Rows are points. The last column is the point's height on a tilted bowl or saddle (a function of degree 2), plus a little noise. Along how many of its main directions does it bend up, bend down or stay straight?
In the rows, 128 means zero.

Points (16 x 4):
[[ 76 147 143 164]
 [135 118 101 115]
 [ 86 151 210 123]
 [195 176 128 198]
 [ 51 151 153 190]
 [114 100 195 154]
 [111 154 159 139]
 [182  95 137 131]
 [133  95 187 147]
 [163 159 135 155]
 [153 138 124 140]
 [ 69  95 163 213]
 [158 122 141 139]
 [169 123 186 138]
 [122 122 121 136]
 [126 165 120 142]]
Directions: 1 up, 1 down, 1 straight

Points, 22 rows:
[[175 122 126 125  91]
 [130 104  81 168 141]
 [157  89 167  98  97]
 [ 99 140 192 114 186]
 [104 157 105  82 168]
 [ 89 118 120 224  85]
 [109 122 126 172 149]
 [157 122  67 147 142]
 [118 168 157 133 151]
 [110 146 153 125 158]
 [119 213  99  34 113]
 [ 96 101 138 191 133]
 [127 188 136 140 132]
 [ 91 131 147  75 144]
 [154 187 141  85  52]
 [182 119 105 119  66]
 [ 99 135 128 100 154]
 [ 36 121  96 122 163]
 [122 137 158  51  80]
 [131 130 147 100 125]
 [ 91 104 103 164 131]
 [117 101 153 162 168]]
Directions: 1 up, 2 down, 1 straight

Points:
[[154 205 134  99 177 158 179]
 [ 67  74 131 128 139 140 172]
 [129 161 102 128 137 152 127]
 [109  64 124 100 116 118 172]
 [208  98  52 139 110  93  62]
 [155 132 128 163 119 142 102]
 [127 113 129  59 103  77 131]
 [152 132 183 196  97  91  44]
 [112 120 133 133 180  48 178]
 [149 122 104 165 151 158  78]
 [ 99 126  91 129 177  89 122]
 [ 72 135 121  98 122  84 130]
 [108 144 177 139 167 176 122]
 [114 131 118 167 128 128 107]
 [ 37  78 158 112 121 206 234]
 [204 123 136 134 147  78 161]
 [ 80 127  78 136 148 138 120]
 [174 161 124 119 192 133 140]
 [149 112 163 119  93 121 124]
 [123 110 118 185 142 124  86]
 [145 144 139  60 117 125 134]
 [143 168  20  82 102 161  84]
 [156 144 141  86 108 117 133]
 [140 159 124 148 148  99 133]
 [134 167 124  92 164 140 140]
 [ 66 159  59 111 155 112 126]
 [120 127 126 157 154 126 111]
 [ 28 157 131 108 107 105 123]
 [165  96 134 144 177 100 112]
 [148 112  75 114 110  82 104]
 [161 111 175 157  85 113  91]
 [139  92 105 122 181  56 131]
 [133  99 164 126 145 150 134]
 [152 103  85  97 100  73 121]
 [125  92 121 185 163 104  84]
 [ 92 140 130 155 108 136 113]
 [120 143 128 132 127 108 122]
 [ 92 172 145  93  96 171 110]
 [ 96 149  94 178 115  73 135]
 [ 76 144 113 153  70 125 106]
 [141 130 130  77 116 111 132]
 [ 76 236 178 105 128  39  76]
 [117 176 125 121  69  88  69]
 [ 92 137  96 129 211 141 103]
 [140  87 143  98 123 158 166]
 [179 133 176 100 168 104 175]
 [127 187  90 106  97 172 148]
 [219 154 111 156 221 152  77]]
Directions: 3 up, 2 down, 1 straight

Points:
[[139  76 105 141 134 144 172 105 114]
 [163 159 186 132  69 129  61  93  70]
 [170 150 140  89 157 128 103 127 102]
 [164 149  44 155 165  64 184 168  83]
 [161 115 168 125  86 108 170 146 120]
 [127  70 141 240 162  95 149 119  62]
 [101 143  96 145  96 143 100 147 116]
 [ 81 127 127 168  76  93 148 138 121]
 [ 87 152 155 151 114 143 172 121 130]
 [110 110 156  83  96 169 173  52 123]
 [171  50 108 165 140 110  84 112  74]
 [101 147 173 124 138  96 159 168 114]
 [ 92 119 111 147 115 150 187 112 128]
 [ 59 142 138 107  84  76 122 136  96]
 [ 71 133  81 162 100 137 174  96 133]
 [129  63 105 159 137 132 108 176  98]
 [131 103 147 137 123 165 169  99 120]
 [127 132 114 149 131 208 132  94  98]
 [ 87 154  26 120 172 133 134 165 106]
 [127 172  99 119  77 163 156 100 108]
 [189 143 152 135 191  73 171 128  92]
 [124 172  95 132 191 147  96 134 122]
 [ 73  77 104 227  99 143 148 119  88]
 [ 70 124 132 108 130 125 128 141 109]
 [ 88  83 136 116 112  96 134 156 108]
 [137 156 115 121 123 107 170 118 127]
 [162 127 150 131 143 107 120 101 113]
 [ 87 106 113 144  98  74  88  85  81]
 [ 81 158  70  45 140 119  78 148  58]
 [124 107 128  82 111 118 125 162 107]
 [150 113 139 106 133  97 164 195  88]
 [ 81  82 150 129 137 132 166 153 110]
 [ 68 173 149 137 138 130 141 133 115]
 [156 126 108  87 142 198 136 146  90]
 [164 116 213  87 136  82 198 143 126]
 [ 70  80 166 140  81 136 108 161  95]
 [164 132 163 126 114 126 150 111 124]
 [ 99 150  94 114 127  60  89  93  82]
 [133  95 171 124 129  76 108  97  96]
 [162 145 129 146 131 112  92 113 115]
 [149 183 123 165 110 157 166 127 119]
 [121  54 120 139 184  45 115 118  56]
 [136 123 155 124 187 155 118 140 110]
 [104 148 133 114 112  95 102 101 102]
 [120  97 142 108 108 143 231 106 145]
 [102 108 197 149 158 147 170 166 105]
 [ 96 113 121  84 103 169 127 159  95]
 [ 84  69 110 158  72  47  83 129  52]
 [ 70 206 115  97 178 143 174 149  66]
 [132 185 128 156 122 143 130  46 107]
 [ 92 115 124  94 151 151 150  97 110]
 [221  67 120 133 183 195 111 104  70]
 [105 190 138 132  95  97 124 156 102]
 [134  65  64 165 122 164 187  86 101]
 [135 148  68 126 148 200 119 134 108]
 [124  80 121 110 140 120 107 157 109]
 [110 172  92 102 160  76  98 151  93]
 [110 109  92  87 160 187 113 166  94]
 [ 95 149 167 151 180 177  95 145 112]
 [ 96 155  71  18 123 108  80 146  40]
 [117 127  93 160 135  76 164 199  85]
 [130 152 142 102 136 104 117 100 108]
 [ 64 178 117 122 104 151 107  96  89]
 [104 113 183 105 196 130  87 142  96]
 [ 72  49 162 140 178 112  91 106  60]
 [115 184 138 164 177 104  98  90 113]
 [ 73 129 119 187 112 140 182 181  96]
 [211 156 120  61 119  95 178 118  88]
 [113 157 127 136  97 108 121 159 111]
 [174 149 112  93 114 111 153  16  95]
 [150 164 100 152  87 179 125 169 100]
 [157 140 123 115  80 189  97 107  92]
 [102 148  95  48 110 178 134 128  72]]
Directions: 1 up, 5 down, 2 straight

Points:
[[ 81 121 150 156 161 119 109 113 156]
 [126 130 150 211 131 147  75 149 134]
 [ 84  82 106 107 128 133 116  92  69]
 [148 103 133 128 100  82  85 125  91]
 [119 131 142 138 140 103 112 137 140]
 [124  91 162 124 108 137 173 155 152]
 [ 87 135 158 127  74 148 137 126 110]
 [155  71  97 166 145 136 113 120  94]
 [ 95 135 153 114 149 151 153 111 181]
 [148 154  95 166 150 117  86 143 112]
 [148  68  82 137 113  64 153 150  84]
 [ 94 115 128 135 180 110 128 128 154]
 [ 90 103 110 105 117 116  72 152  98]
 [ 91 135 130 114 117 103 132 152 134]
 [136 147 122  88 139  85 121 116 124]
 [125  93  59 153 158 132 115 120  78]
 [125  92 117  97 144 117  86 130  91]
 [140  53 148 166 191 132 113 119 103]
 [113  67 129 106 148 157 165 175 142]
 [178 141  96 140 148 130 135 130 122]
 [187 125 185 140 115 147 113 165 128]
 [156 136  76 141 144  58 121 107  95]
 [136  96 155 126 128 155 141 148 152]
 [109 119 144 152  85 131 107 134 104]
 [116 132 116 150 185 139  61 102 113]
 [140  94 162 110 107 141 106 181 133]
 [106 114 113 141 161 130 121 133 140]
 [126 127 174 129 110  72 147 124 128]
 [154 151 110 198  77 144 112 152  95]
 [123 106 113  94 114 138 158  80  98]
 [147 118 126  93 156  71 119  96 104]
 [109  88 118 126  76  96 108  40  11]
 [106 148 132  89 114 114 105 166 145]
 [119 114 120 148 128  88 137 106 117]
 [126 126  93 137 116 183 120 121 164]
 [155 133 141 137 183  89  75 108  95]
 [156  92 162  69 105 143 147 156 103]
 [127 163  89 116  96 134 163 141 137]
 [168 117  49 125  94 156 131 159 134]
 [117 108 140  95 151 117 123 105 108]
 [142  95  95 121 132 148 111 180 137]
 [161 135  39  90 157 129 119 168 112]
 [144  86 143  76 124 153 149 132 102]
 [141 107 125 155 149  99 162 112 141]
 [114 121 152 168  95 123 150 140 130]
 [120 171  91 151 123 119 137  88 107]
 [123 137 100  85 153  60 145  77 117]
 [  7  63 176 186 117 165 130  90 137]
 [118  99 141  77 157 160 156 158 151]
 [123 130  98 121 108  98  81 144 111]
 [152  99 117  98 156 129 106 115  92]
 [136 147 126 132 110 108  78  99  96]
 [139 122 100 129 130 137 106 134 130]
 [ 94 151 135 116 103 100 134 164 134]
 [116 115 159 100 114 124 120 126 109]
 [139 161 145  90 103 130 126 183 171]
 [118 183 135  98 107  98 113 150 138]
 [107 135 171 120 175 192 155 119 224]
 [162 136 150  80  73 225 157 117 191]
 [157 122 129 117 147 128 156 160 158]
 [158 123  78 167 118 166 161 155 142]
 [105 151 121 111 102 124 138 120 127]
 [148 115 142 133 136  81 172 158 162]
 [106 114  64 141 142  68 106 127  76]
 [ 71 157 175 137 157 160 119 128 210]
 [121 105 150 117 137 196 136 142 187]
 [145 118 171 125 104 101  88  92  59]
 [148 100 135 128 152 184 135 133 160]
 [ 82 150 156 127  90 111 177 141 139]
 [115 149 130 143  99 127 124 131 126]
 [140 126 111 136 107 139 156 116 131]
 [113 145 137 139 113  86 170 107 132]
 [131 123 142 101 138 120 154 142 152]
 [125  62 117 135  70 134 172 132  74]
 [138 108 114 113  55  76 134 115  50]
 [113 145 107 133 130 151 161 115 163]]
Directions: 2 up, 3 down, 3 straight
